Each row is a point. The points of each table are mixes of a few directions, plus a little noise. How many directions does each table use, and how many do they share? Where both have some left over, give the other angles between the two spaces (their principal angles), to ten degrees, smallest first.

First (6 x 3):
-.32	-.82	.24
.02	.01	.00
.12	.32	-.09
-.06	-.18	.05
-.10	-.30	.10
.36	.94	-.27
Second (6 x 3):
.30	.76	-.21
.18	.46	-.11
.06	.16	-.03
-.03	-.05	.03
-.19	-.48	.14
-.33	-.83	.23
Directions: first 1, second 1, shared 1

First (7 x 4):
-.07	-.43	.11	-.51
.13	-.44	.33	-.20
.24	.26	.24	.06
.09	-.14	.18	-.01
-.24	-.20	-.26	.13
-.27	.02	-.40	.22
.11	.94	-.19	.33
Second (8 x 4):
-.57	-.30	.31	-.59
.31	.12	-.14	-.15
.02	-.20	.16	-.05
-.33	.42	-.33	.81
.39	-.03	-.02	-.24
-.03	-.16	.12	-.02
.23	-.20	.15	-.19
.00	.30	-.25	.44
Directions: first 3, second 3, shared 2; angles 60

First (6 x 6):
.00	-.22	.94	.07	.10	.16
.00	-.02	.11	.01	.02	.02
.00	-.03	.14	.01	.02	.03
.00	.09	-.36	-.02	-.04	-.06
.00	.09	-.36	-.03	-.04	-.06
.00	.11	-.48	-.04	-.05	-.08
Second (8 x 6):
-.13	-.02	.46	-.13	.10	-.04
.07	-.07	-.24	.12	-.14	.11
-.21	.03	.25	-.20	.04	-.08
-.10	-.09	-.44	.04	-.34	.20
-.17	-.12	.44	-.10	-.04	.09
.33	.26	-.29	.10	.37	-.29
.12	-.23	.10	.24	-.17	.27
.09	.21	-.28	-.07	.19	-.25
Directions: first 1, second 3, shared 1

First (9 x 8):
.00	.30	.05	-.02	.31	.06	-.64	-.04
.02	.16	.00	-.05	.17	.04	-.32	-.04
.07	.18	-.44	-.53	.21	.07	.00	-.31
-.02	.32	.12	-.06	.00	-.14	-.24	-.05
.30	-.39	.09	-.19	-.57	.10	.57	-.08
-.17	-.15	.17	.41	-.08	-.12	.20	.25
.13	-.52	.03	.13	-.23	.19	.37	.10
-.16	.22	.00	.05	.08	-.18	-.01	.02
-.16	-.11	-.02	.26	.12	-.02	.07	.16
Second (8 x 8):
-.05	.14	.04	-.08	.17	.33	.05	.04
.27	-.35	.23	.07	.05	-.94	-.11	-.30
-.37	.02	-.17	-.10	-.13	.54	.00	.08
.11	.28	-.16	.09	-.10	.29	.08	.24
.11	-.08	.16	-.02	.15	-.29	-.02	-.13
-.11	-.40	-.01	.03	-.21	-.49	-.13	-.20
.10	.36	-.14	.06	.00	.44	.11	.26
-.05	.03	.03	-.05	.08	.13	.01	-.01
Directions: first 4, second 3, shared 0; angles 60, 70, 90

First (10 x 9):
.32	-.11	-.11	-.14	-.06	.02	-.08	.17	-.28
.06	-.09	-.50	-.83	.25	.08	.01	.11	.05
-.01	.05	.13	.42	.20	.03	.12	-.17	.20
-.34	-.01	-.36	-.72	-.29	.35	-.35	-.68	.01
.31	-.04	-.15	.02	.28	-.11	.08	.39	-.22
.19	-.03	.56	.71	-.15	-.10	.18	.11	.18
-.04	.07	.57	.48	-.14	-.47	.30	.74	.12
-.07	.04	.25	.42	-.20	.08	-.07	-.32	.03
-.29	-.02	-.15	-.45	-.17	.30	-.15	-.63	.28
-.12	.15	-.25	.08	.27	-.19	-.04	.28	-.37
Second (9 x 9):
.00	.01	.03	.13	-.06	.05	-.06	-.14	-.03
.07	-.04	-.15	-.41	.19	-.15	.17	.48	.10
.03	-.02	-.04	-.15	.07	-.07	.07	.18	.05
-.07	.07	.20	.59	-.25	.21	-.26	-.67	-.14
.04	-.04	-.14	-.36	.15	-.13	.14	.40	.07
.06	-.04	-.15	-.41	.20	-.16	.16	.45	.10
-.05	.04	.20	.54	-.24	.22	-.22	-.59	-.12
-.12	.07	.29	.80	-.36	.32	-.35	-.94	-.20
.10	-.06	-.25	-.72	.33	-.26	.32	.83	.18
Directions: first 5, second 1, shared 1

First (11 x 11):
-.05	.02	.10	.00	-.08	.08	-.05	-.05	.03	.08	-.12
.36	-.16	-.80	.03	.62	-.62	.40	.37	-.23	-.64	.94
-.01	.01	.03	.00	-.03	.03	-.02	-.02	.01	.03	-.04
.18	-.08	-.40	.02	.31	-.31	.20	.18	-.12	-.32	.46
-.09	.04	.20	-.01	-.16	.16	-.10	-.09	.06	.16	-.24
.00	.00	-.01	.00	.01	.00	.00	.00	.00	.00	.01
.11	-.05	-.25	.01	.19	-.19	.13	.11	-.07	-.20	.29
-.25	.12	.56	-.02	-.44	.44	-.29	-.26	.16	.45	-.66
.23	-.11	-.52	.02	.41	-.41	.26	.24	-.15	-.42	.61
-.22	.10	.50	-.02	-.39	.39	-.25	-.23	.15	.40	-.59
-.25	.12	.57	-.02	-.44	.44	-.29	-.26	.16	.46	-.67
Second (10 x 11):
.12	.05	.47	.06	.07	-.23	.12	-.03	.16	-.29	.02
.18	.02	.13	.17	.12	-.12	.29	-.14	.23	-.22	-.01
.06	-.25	-.01	.50	.04	-.05	.70	-.33	.06	-.09	-.02
.28	-.05	-.50	-.49	-.11	.08	.21	.13	-.15	-.33	-.05
-.84	-.38	.28	.04	-.48	.13	-.48	.27	-.94	.72	-.07
.12	-.15	-.01	-.12	-.12	-.08	.32	.01	-.16	-.25	-.10
.11	.14	.53	.28	.14	-.19	-.02	-.12	.36	-.15	-.05
-.06	.23	-.51	.09	.08	.36	-.55	.08	.17	.52	-.09
.37	.21	-.69	.03	.08	.27	-.11	-.01	.40	.09	-.24
-.36	.21	.32	-.53	.21	-.14	-.49	.15	-.15	-.04	.60
Directions: first 1, second 5, shared 0; angles 40

First (9 x 12):
.01	.05	.09	.04	-.20	-.09	.16	-.19	-.01	-.01	.10	.13
-.17	-.32	.47	-.34	.08	-.10	-.59	.46	.35	-.06	-.08	-.16
-.18	-.26	-.07	-.44	.34	.29	-.13	.24	-.40	-.34	-.38	-.10
.17	.26	-.20	.33	.03	.14	.50	-.23	-.09	.44	-.06	.25
-.19	-.06	-.70	.02	.17	.40	.25	-.26	-.14	.07	-.22	.24
-.05	-.22	.57	-.29	.14	-.07	-.40	.48	.19	.07	-.16	-.11
.24	.20	.09	.24	-.05	-.24	-.12	.09	.07	-.04	.26	-.29
.13	.17	.03	.26	-.28	-.33	-.12	-.12	.24	-.09	.42	-.16
.03	.18	-.27	.18	-.23	.00	.45	-.47	-.21	-.05	.13	.21
Second (10 x 12):
-.57	-.51	-.94	-.34	.22	.27	-.77	.05	.25	-.62	-.03	-.27
.02	.01	.03	.01	-.01	-.01	.02	.00	-.01	.01	.00	.01
-.09	-.08	-.15	-.06	.04	.04	-.12	.01	.04	-.10	-.01	-.04
.27	.24	.44	.16	-.11	-.13	.36	-.02	-.12	.29	.01	.13
.06	.05	.10	.04	-.02	-.03	.08	.00	-.03	.07	.00	.03
.49	.44	.82	.30	-.20	-.23	.67	-.05	-.22	.53	.02	.24
-.19	-.17	-.32	-.12	.08	.09	-.26	.02	.09	-.21	-.01	-.09
-.33	-.30	-.55	-.20	.13	.16	-.46	.03	.14	-.36	-.02	-.16
.09	.08	.16	.05	-.03	-.05	.13	-.01	-.04	.10	.00	.05
.25	.22	.42	.15	-.10	-.12	.34	-.03	-.11	.27	.01	.12
Directions: first 5, second 1, shared 1

First (9 x 14):
.16	.09	.07	.16	-.04	.05	-.17	.15	.17	.27	.24	.41	-.17	.05
-.09	-.18	-.16	-.04	-.07	.28	-.37	.31	-.13	-.10	-.42	-.29	-.38	.23
-.39	-.18	.04	-.26	.94	.54	-.39	.00	-.52	-.62	.05	-.91	.53	.22
.32	.13	.22	.08	-.34	-.23	.05	-.07	.25	.10	-.08	-.06	-.06	-.34
-.07	.10	.02	.25	-.30	-.06	.06	-.19	.03	.26	.05	.14	.01	.04
-.06	.00	.03	-.25	-.10	-.12	.17	.05	.21	.10	.11	.06	-.27	.11
.26	.03	-.05	-.01	-.06	-.28	.30	-.02	.13	.01	.02	.38	.07	-.27
-.34	.11	.11	-.04	.13	.07	.11	-.27	-.05	.12	.38	-.12	.19	.23
.22	-.09	-.28	.11	-.16	-.24	.26	.03	-.04	-.11	-.34	.39	.06	-.27
Second (11 x 14):
.12	-.15	.18	.04	-.13	.04	-.24	.31	-.02	-.07	.22	.12	.10	.14
-.18	.19	-.24	-.02	.16	-.05	.33	-.42	.04	.10	-.30	-.19	-.10	-.18
.23	-.27	.34	.04	-.25	.07	-.47	.59	-.05	-.13	.39	.24	.17	.26
-.26	.31	-.37	-.05	.26	-.09	.53	-.66	.04	.13	-.44	-.26	-.20	-.28
.18	-.20	.28	.04	-.19	.05	-.37	.46	-.04	-.10	.30	.18	.12	.21
.11	-.11	.14	.03	-.10	.05	-.19	.25	-.01	-.06	.16	.11	.09	.10
.15	-.19	.24	.05	-.14	.04	-.32	.39	-.04	-.08	.26	.16	.13	.18
-.34	.38	-.48	-.09	.35	-.09	.69	-.86	.06	.20	-.55	-.34	-.26	-.36
-.22	.25	-.34	-.05	.22	-.06	.46	-.56	.03	.12	-.37	-.23	-.18	-.24
.11	-.12	.15	.02	-.09	.02	-.21	.27	-.03	-.05	.17	.09	.08	.12
.08	-.10	.15	.02	-.09	.03	-.19	.22	-.02	-.04	.15	.08	.06	.11
Directions: first 6, second 1, shared 0; angles 50
